Each row of a before or after table is a point. The points were changed in one or more steps. Then noise was added and the rows were shuffled. The steps act on how far a point lies along the listed directions, d1 being the first. What was done? A step turns or swaps two directions, mirrors them in a line or flattens them onto one, adds a multiple of one to another, or multiplies one. Angles are multiples of 10 degrees, from the lower direction toward the higher: turns from -170 to 170, lines from 10 to 170 but not 90. Use the fewest steps. Two steps may share a direction if one is a turn and the other turns, adds or multiplies; they go together, in the order done. Otherwise the lowest direction goes first.
In the rows, zero is written as 128.

Directions:
(1): [120 189 159]
(2): [165 106 182]
(3): [186 151  98]
Before:
[[207 122 132]
 [200 105  97]
 [140  98  58]
 [192 190 162]
 [ 95 152 127]
 [141 128 102]
 [124 101 119]
 [140 123 136]
 [109 134 145]
 [165  70  22]
 [111 136 106]
 [196 121 120]]
After (12 x 3):
[[173 194 188]
 [209 128 111]
 [108 122 146]
 [106 137  99]
 [144 121 141]
 [143 135 102]
 [203 135 137]
 [136 100 112]
 [213 136 150]
 [153 122  50]
 [185 110   7]
 [ 82 141 120]]
Steps: turn d1 and d3 by -20 degrees; multiply d2 by 1.3

Directions:
(1): [ 90 109  85  76]
(2): [177 175 110  90]
(3): [ 88 167 179 101]
(4): [159  80 168  90]
Before (10 x 4):
[[119 112 156  82]
 [117  98 142 106]
 [ 95 119 156 106]
 [178 140 131 154]
 [118 121 179 126]
 [156 147 153 175]
 [175 131 129 122]
 [ 92 130 141 110]
 [180 136 106 140]
 [140 141 144  93]]
After:
[[221 171 226 248]
 [115 137 191 173]
 [ 71 118 113  80]
 [ 61 111 133 100]
 [ 62 110 122  88]
 [ 85 106 105  98]
 [192 159 138 152]
 [121 145 130 102]
 [228 168 176 207]
 [215 157 126 159]]
Steps: multiply d1 by 3; add -0.5 times d3 to d2; multiply d4 by 0

Directions:
(1): [ 75  90  70  81 119 116 119 181]
(2): [172  99 105 196 147 103 148 187]
(3): [113 134 139 169  33 146  98 148]
(4): [125 165  59 149 108  70 134  78]
Before (10 x 8):
[[152  91 184 115 134 183 147 153]
 [ 71  96  73  79 153  85 148 110]
 [166 127 188 181 141 123 137 149]
 [129 113 184 138 101 184 108 171]
 [122 143 137 144  31 126 116 120]
 [182 128 135 205 170  96 167 110]
 [ 65  96 168  99  95 206  91 191]
 [162 109 111 160 110 115 128 245]
 [138 103 150 153 110 156 144 184]
 [175 163 113  99 134 123 138  71]]
After (10 x 8):
[[188 127 130 191 200  89 179 101]
 [178 163 113  91 153 118 139  68]
 [139 101 149 153 106 156 144 184]
 [158 111 111 168  93 122 122 254]
 [121 141 136 144  34 123 120 121]
 [ 64  99  74  92 119  92 142 118]
 [171 125 185 170 168 120 145 143]
 [130 114 181 137 107 183 107 171]
 [152  90 184 111 141 179 150 151]
 [ 62  97 171 111  74 213  84 194]]
Steps: add 0.5 times d1 to d3

Directions:
(1): [141 198 180 192 129 105 143  86 133]
(2): [175  73 106 160 153 153 158  75 179]
(3): [190 116  92 169  63  87 104 156 112]
(4): [108 114  89 165 159 128 155 104  35]
Before, 11 rows:
[[ 94 148 129  95 109 110 106 177 110]
 [ 96  88  96 130 183 144 160 114  63]
 [ 38 214 170 157 158 134 149  93  85]
 [123 148 163 115 151 138 123 137 197]
 [155  91 105 116  85 117 111 148 177]
 [ 97 161 133  88 103  86  95 159  84]
 [119 165 161 109  89 116 109 161 124]
 [111  98 104  83 180 151 152 123  98]
 [105 181 187 125 135 110 131 139 119]
 [127 169 126 144  98 110  94 167 103]
 [161  72  77 151 144 150 165 117 152]]
After (11 x 9):
[[115 152 118 168 102  94 128 132  68]
 [142  74  93 115 108 141 129 145 105]
 [119 173 169  75 131 117 120 153 146]
 [130  71 111  92 127 181 122 116 248]
 [108  98  91  92 116 124 117 169 119]
 [180 123 110 164 105 101 110 153 147]
 [106 203 160 166 143 114 157 121 113]
 [116  86  78 118 147 158 123 137 103]
 [111  78  79  70 127 122 110 148 111]
 [163  67 113 114 128 134 134 140 165]
 [ 85 164 195  83 161 139 130 136 166]]
Steps: swap d1 and d2; turn d3 and d4 by 100 degrees

Directions:
(1): [100 116  79  90 206  77 119 111  96 136  77]
(2): [152  90 147  94 166 208 117  77 113  71 129]
Before (14 x 11):
[[158 124 191 160  54 189 136 121 139 102 194]
 [114 116 119 104 160 130 133 105 127 123 142]
 [133  98 151 108 162 154 132  98 121  90 101]
 [128 129 117 120 161  87 118 126 108 112 113]
 [148 101 188 137  67 249 121  98 149  76 177]
 [141 128 148 128 126 152 129 112 118 120 127]
 [144 129 154 136 117 222 132  98 107  95 175]
 [176 134 173 160  68 169 126 152 147  99 176]
 [128 108 144 101 150 160 119  68 118  90 135]
 [113 146  99 121 136  85 129 143 131 166  87]
 [125 194 110 200  50  52 155 180 134 207 161]
 [168 107 170 126 109 199 147 114 142  81 151]
 [115 124 123 122 129  92 151 149 128 166 106]
 [175 121 153 122 103 217 112 107 156  76 161]]
After, 14 rows:
[[156 125 154 124 102 191 129 119 144 113 131]
 [145 111 162 124 107 164 148 131 140 126 138]
 [ 56 148  68 133 142  14 124 158 117 189  80]
 [105 137  89 125 156  44 148 153 127 157  91]
 [113 111 124 105 176 109 133 111 113 114  83]
 [154 118 148 120 145 144 118 109 118  82 132]
 [168 168 167 201  16 159 155 149 147 152 205]
 [117 116 122 103 159 131 133 104 128 118 143]
 [122 159 106 152 103  38 132 183 131 161 124]
 [123 137 124 128 139 108 129 121 112 142 109]
 [107 157  63 113 156  45 109 150 135 164  91]
 [ 81 157  75 130 163  67 134 137  86 172 113]
 [102 119 104  96 175  88 121  88 110 126 105]
 [ 95 158 103 154 101  23 140 165 118 178 129]]
Steps: swap d1 and d2

Directions:
(1): [102 177 177 145  80 157 173 183 178 134 126 185 166 158]
(2): [ 95 106  43 108  86 141  98 170 105 153  95 190 136  79]
Before, 10 rows:
[[181  95 138 132 237 106 124  30  90  88 181   9  69 141]
 [138 166 236 144 143 118 183 112 200  89 153 116 140 199]
 [137  58 115 116 156  88 135  96 121 116 159  99  99 114]
 [166 122 163 152 221 103 122  26 111  86 159  35  94 155]
 [120 166 164 143  90 165 147 175 153 135 136 215 142 149]
 [144  60  35 106 153 129  65  86  68 164 134  81  64  73]
 [109  97  71 108 135 151 103 163 131 161 119 154 127 102]
 [161 127 148 105 177  94 108 108 122 132 143 104 111 122]
 [118  74  23 106 132 116  68 109  77 135 124 127 108  93]
 [151 111 109 147 110 135 115 119  98 131 130 114 115 127]]
After:
[[108 206 226 178 116 161 194 143 196 104 147 161 166 194]
 [162 130 207 134 189  93 151  62 163  81 156  60 109 181]
 [110  97  70 108 137 151 102 163 130 160 117 150 124 101]
 [ 79 129  65 123  66 154 116 186 134 147 114 210 156 119]
 [171  92 107 121 178 116  84  76  79 118 147 108  77 116]
 [ 81 152 103 133  40 193 142 211 160 184 119 218 142 116]
 [139 129 121 153  90 149 132 145 116 135 126 141 132 137]
 [135 163 177 113 133 120 140 160 158 138 139 159 145 140]
 [101 208 223 167 101 185 223 186 204 114 164 180 167 194]
 [101 108 153 134  95 124 179 166 171 127 152 175 142 137]]
Steps: mirror d1 and d2 in the line at 100 degrees

Directions:
(1): [149 188 128  74  77 141 193  77 113 150 198  81 120 152 149 182 109 128]
(2): [ 80 203 107 128 130 117  90 170  57 107 141 120 228 124 130 126 101 102]
Before (11 x 18):
[[129 160 128 104  97 137 150 102 119 138 158 119 150 143 141 158 115 135]
 [129 155 116 115 114 125 132 125 110 145 158 115 149 139 140 135 119 113]
 [115 170 128 126 113 134 129 118 103 137 148 113 160 138 143 140 122 128]
 [132 124 125 112 111 132 137 113 123 127 140 120 128 128 130 135 139 122]
 [134  86 138 140 152 122 112 120 153 121  96 144  82 115 120  96 145 135]
 [145  93 124 137 130 132 137 115 148 131 119 145 100 126 122 124 137 152]
 [129 172 113 123 116 128 130 131 105 129 148 114 161 130 146 140 116 121]
 [131 139 115 116 118 148 129 126 125 129 152 119 143 133 125 143 126 118]
 [123 133 125 112 127 132 140 120 133 136 131 125 110 139 128 131 126 131]
 [122 198 111 100  79 134 163 108  83 136 179  88 157 142 142 161 116 124]
 [132  98 146 145 142 126 106 144 150 129 112 143  97 121 122 117 126 138]]
After:
[[134 249 110  63  44 142 206  78  65 148 229  54 162 160 159 201 100 121]
 [135 132 125 103 104 135 148 103 120 130 151 115 126 132 133 143 136 121]
 [132 151 113 106 108 150 140 117 119 132 165 111 145 137 127 154 122 115]
 [138 190 127  80  76 143 177  82 108 148 189  99 150 153 153 184 105 133]
 [148  78 127 141 133 132 134 116 155 131 110 149  91 125 119 120 142 154]
 [130 194 110 109 106 129 141 122  97 131 166 102 171 135 151 153 110 120]
 [131 176 113 100 103 128 145 113 101 150 178 102 153 147 147 150 114 114]
 [116 194 126 112 100 134 143 108  92 140 167 100 166 143 147 153 113 126]
 [127 140 126 106 121 133 150 113 134 141 139 119 106 141 133 138 125 134]
 [128  77 147 161 157 123  90 157 161 126  89 156  92 113 116 101 133 140]
 [131  55 142 159 171 118  91 134 164 113  68 162  75 107 113  77 156 139]]
Steps: multiply d1 by 2; multiply d2 by 1.3

Directions:
(1): [116 163 166  90 128 178 104 192 136 165 113 123 115 196 178 217 125 164
 113  82]
(2): [166  89 151 100 148  54 162 139  58 142  80 119 137 114 194 127  93 184
  84 175]
Before (10 x 20):
[[117 159 148 130  98 180  99 163 170 136 125 116 116 167 132 189 134 117
  139  88]
 [ 73 203 126 151 112 230  82 135 232 119 180 149 125 177  71 134 175  69
  183  58]
 [ 97 149 149 129 136 160 135 151 133 135 121 136 126 158 156 148 118 136
  118 107]
 [117 152 150 125 117 176 102 145 161 132 162 143 100 147 125 164 149 111
  149  94]
 [138 144 158  80 130 133 122 211  99 154  79 126 104 177 205 219 113 185
   79 114]
 [ 90 185 131 155 110 227  67 166 198 123 176 127 123 160  59 157 149  69
  164  67]
 [124 105 133 116 116 133 130 122 112 124 140 125 133 125 148 138 121 149
  123 165]
 [116 119 123 120 116 128 108 149 137 132 136 118 105 123 113 126 153 113
  137 124]
 [ 85 157 114 154  96 196 107 119 206 121 170 142 117 130  47 112 162  57
  149  95]
 [110 137 124 139 120 186 104 148 138 144 116 138 110 147 109 163 139 142
  130 106]]
After:
[[128 105 126 115 122 102 120 148 115 134 123 115 108 113 129 120 143 126
  126 142]
 [155  94 136 137 132  80 147 102 102 111 139 140 117  80 132  89 127 123
  129 167]
 [176  70 136 141 148  29 160 120  53 111  98 114 155  61 136  60  84 142
   93 207]
 [109 120 127 123 109 162 116 123 139 121 156 129 129 133 127 143 134 131
  138 145]
 [158  78 155 105 134  50 176 133  71 144  80 124 136  97 169 101  95 162
   66 190]
 [173  76 141 124 157   8 186  97  62 114  85 132 159  76 175  41  97 164
   96 212]
 [153  94 114 161 109  79 148  92 121  99 117 117 138  77 107  80 118 105
  133 171]
 [104 125 119 158 136 126 150 104 130 107 135 140 135 109 117  83 122 109
  130 139]
 [108 138  66 180 104 149 117  92 177  75 167 146 114  85  35  75 164  52
  162 127]
 [136  94 106 155 128 119 136 106 103 123 106 137 123  91 100  97 127 140
  123 160]]
Steps: turn d1 and d2 by -160 degrees

Directions:
(1): [104 156  80 108 105 125 229 161  89 113 152  83 101 145 142 176 149  93
 135 158 147 170 130 164 200 159 101 170  59  88 177  66]
(2): [137 117 142 106 115 131 158 110 147  81 198 143 138  88 105 206 174 194
 154 148  62  78 189 118 185 162 101  97 116 205 116 173]
(3): [171 232 140  89  66 109  87 172  91  63  81 181 163 160 134 147 120 172
  99 113 126 126 114 105 192 122 199 143 125 116  83 107]
(4): [175  95 104  90 173 126  88  79 137  55 139  67 190 158 191 154 121 163
 181 125  78 172  83  85  94 169 117 113 139  86 152  74]
Before, 11 rows:
[[131 199 101  70  78 124 190 174  67 130 109 108 103 173 155 156 118  90
  124 133 178 185  90 149 197 137 148 181  80  58 165  61]
 [104  77 118 152 143 135 175 113 127 129 142  76 105 121 140 142 145 103
  157 140 110 143 131 148  94 124  86 149 110 120 159  98]
 [139  86 162 177 183 161  46  97 157 168 109 116 151  98 130  32  69 134
  127 105 132 111 100 112  23  95 143 105 207 138 110 143]
 [117  84 141 162 170 135  78 111 153 144 108  98 120 139 161 107 104  99
  147 109 136 165  70 105  49 109 126  97 151  77 156 106]
 [142 224 110 110  75 140 119 206 113 102  77 177 126 145 108 119 135 107
   78 135 158 123 124 145 181 114 162 165 106 120 103 127]
 [120 130 104 117 119 147 182 119 112 127 167  91 107 137 153 162 131 129
  174 149 104 141 150 155 158 154  75 151  90 149 154 106]
 [159  48 161 156 189 141  45  79 152 112 131 107 159 125 150  88 111 177
  158  88  82 120  90  88  44 129 117  92 172 113 127 146]
 [133 146 153 136  77 108  92 148 100 122  77 159 154 144 110 107 117 145
   86 121 147 130 103 104 117 103 175 114 148 126 105 129]
 [130  89  98 141 151 119 165 114 136 155 133  84 109 141 137 105 124  97
  164 122 155 143 111 132  72 132 105 153 124  84 149  94]
 [122  80 149 165 137 144 103 114 160 174 128 151 128  95  99 111 118 131
  106 128 109  85 141 105  75 115 137 107 173 146 102 177]
 [147  65 166 160 153 122  77  89 159 164 170 176 104  90 112 120 130 133
  143 139  98  67 158 128  91 101 116  90 196 210  86 219]]
After, 11 rows:
[[139 132 191 173 134 157  56 127 155 158 122 178 141  73  87  64  91 171
  103 109 120  57 147 116  87  88 161  97 199 199  70 193]
 [ 73  60 189 229 145 151 119 137 148 249 128 176  53  74  59  35 119 104
   88  98 164  61 157 161  67  69 108 111 156 171 110 228]
 [ 79 104 187 185 116 142 131 141 166 181 154 181  68  72  72 142 147 126
  112 125 128  70 170 134 122  93 116  78 138 194 114 212]
 [133 103 109  64 125 141 215 102 123 103 212  78 116 116 146 223 165 148
  187 158  89 141 146 134 189 184  74 125  84 139 182 115]
 [159 151 146 132 107 131  59 143 127 123  77 168 166 138 125 111 101 151
   90 113 117 115 101  83 101 112 192 125 173 104  80 132]
 [124 141 136 140  92 115 185 150 134 150 153 164  89 103  78 143 154 140
  133 130 141  73 180 143 153 121 126 142 114 167  99 163]
 [145  73 140 125 131 118  93  89 132  93 127 104 179 132 136 137 132 170
  141 130  93 138 103  83  79 139 128  87 156 136 134 125]
 [ 97 153 145 153  77 126 180 166 105 135 117 147  86 111  99 145 151 112
  108 136 133 104 160 161 156  96 128 162 101 151 116 131]
 [104 167 107 133  94 143 187 153  93 158 132 114  82 146 137 131 118  97
  139 142 145 143 145 172 166 126  98 172  85 136 144 105]
 [187 172 147 133 113 101  14 141 103 129  61 187 136 172 160  74  77 112
  105 109 155 136  71 112  97  77 202 139 198 103  71 128]
 [191 124  81  69 162 148  88 107 151  14 140  77 201 151 182 171 146 159
  174 144  63 162  92  90 122 184 105 122 124  99 150  84]]
Steps: mirror d1 and d2 in the line at 10 degrees; multiply d4 by 2; turn d3 and d4 by 130 degrees
